Each row is a point. Two turns around zero, p and q, are shown by what they do to some points. Write where each new point lands after one turn and then the other. Backwards means that the second turn is done in reverse. Each puzzle has new turns, and all numbers are rounded.

Turn p:
[-40   9   7] => [20 12 35]
[  8 -50  52] => [ 20 -70   1]
[ 40 -13 -32] => [-43  -3 -31]
[-12  25  23] => [34 12  2]
[  4  29 -51] => [-32  49  -6]
Turn q:
[ 20  24 -16] => [30 16  9]
[ 28 -60 -20] => [ 21 -49 -44]
[-35  48  -6] => [-16  55  15]
[-13 -12  42] => [-35 -22  19]
Where do these land?
q, then p backwards: [-12 -16 -27] => [30 15  1]
q, then p backwards: [ 46   2 -28] => [-6 20 50]
q, then p: [ 1 -2 75] => [ 39 -50  40]
p, then q: [-36  15 -20] => [-12   8  41]

Turn p:
[-18   9  -3 -23] => [-28  -8   3   9]
[16 42 31 48] => [  8  45 -26 -50]
[  9  54 -33  -1] => [-27  50  29  -1]
[33  5 28 -4] => [ 13  20 -35  11]
[ -5 -20 -25  -9] => [  6 -16  24  16]
[-16 -76  19   9] => [ 41 -68 -13   0]
[-19 -14 -18 -19] => [-12 -23  19  14]
Turn q:
[-3 54 -5 21] => [ 18  53 -16   0]
[ -9 -27   2  -2] => [ -7 -22  10 -13]
[ -3  45 -44   4] => [15 53 24 18]
[-20 -15 -15 -19] => [-22  -5  26  -4]
[ 41   9   0 -47] => [-17  -9  -9  59]
[ -2 -36   0  39] => [ 30 -29   8 -32]
[ -4 -29  62   4] => [-17 -41 -45 -28]
Where do these land?
q, then p: [-42  -8  14 -16] => [-38 -29   0   3]
p, then q: [ 36  44 -26  33] => [-10  48 -43  28]
q, then p: [ 41  36 -15  -6] => [ 24  40  12 -31]
p, then q backwards: [-14 -30  31  -1] => [ 19 -24  32  10]
p, then q: [-22 -42  -4 -10] => [  8 -46   6 -13]

Turn p:
[ 21 -32  23  19  -6 -25] => [ 26 -28 -27  20   2  21]
[ 23   0 -21 -27 -16 -24] => [ 39  -2   2 -10  -6 -30]
[-25 -11 -29   7  22  14] => [-20  14  -7 -34  21   8]
[-41 -16  17 -13   2   5] => [-26   9 -14  17  33 -11]
[ 12  24 -28  26  12 -14] => [  3 -23  21 -35 -14  11]
[-14  -7 -35 -24  -6  26] => [  2  42   5 -22  16 -13]
[  4 -13  17 -18 -22   0] => [ 16  10  -7  28   5 -10]
[16 17 23 20 39 19] => [-33  -8  -9   0 -39  23]
[  5  40  33   9 -25  -2] => [ -6 -16  37  37 -19  -1]
Turn q:
[  7  -1 -31 -28   5 -10] => [-29   6 -24  10 -14  14]
[  1  15  -5 -76   9  17] => [-54  17 -21  21 -24 -41]
[ -5   4  -9  10 -37  20] => [ 28  26   8  18 -13   2]
[25 -6 32 29  8 -1] => [ 29 -32   4 -24   3 -10]
[-14  20 -17  30   3 -16] => [-1  0 29 -5  1 34]
[-11 -21   4  14  11  18] => [ 13 -11   1  17  25  -3]
[ -3 -12  26  21   2 -29] => [ 13  -6   3 -37  23   5]
Where do these land?
q, then p backwards: [-13  21  -3  -3 -12  -6] => [ 0 15 -8 -1 -4 23]
q, then p: [ 22  -3 -22   8  -7 -56] => [ -1  61  10  -5   1 -18]
q, then p: [19  4 22 14  7 26] => [ 29 -17 -22  10   0   6]
p, then q: [-64  29   7  40   4   3] => [-14  -6  23  11  68 -32]
q, then p: [ 14 -23 -55 -18  14 -13] => [-10  36  22 -32  27  29]
q, then p: [ 16  -4  15 -24   8  10] => [ 16 -17  -1 -12  21 -10]
p, then q: [ 6  1 30 -9 15 19] => [14 20 21  9  1 22]
q, then p: [ 10  -5 -24  -2  -8   7] => [ 8  9 17 -6  2 19]
q, then p backwards: [-12 -20  29  -7 -20  11] => [ -7 -16 -16 -34 -16  -6]
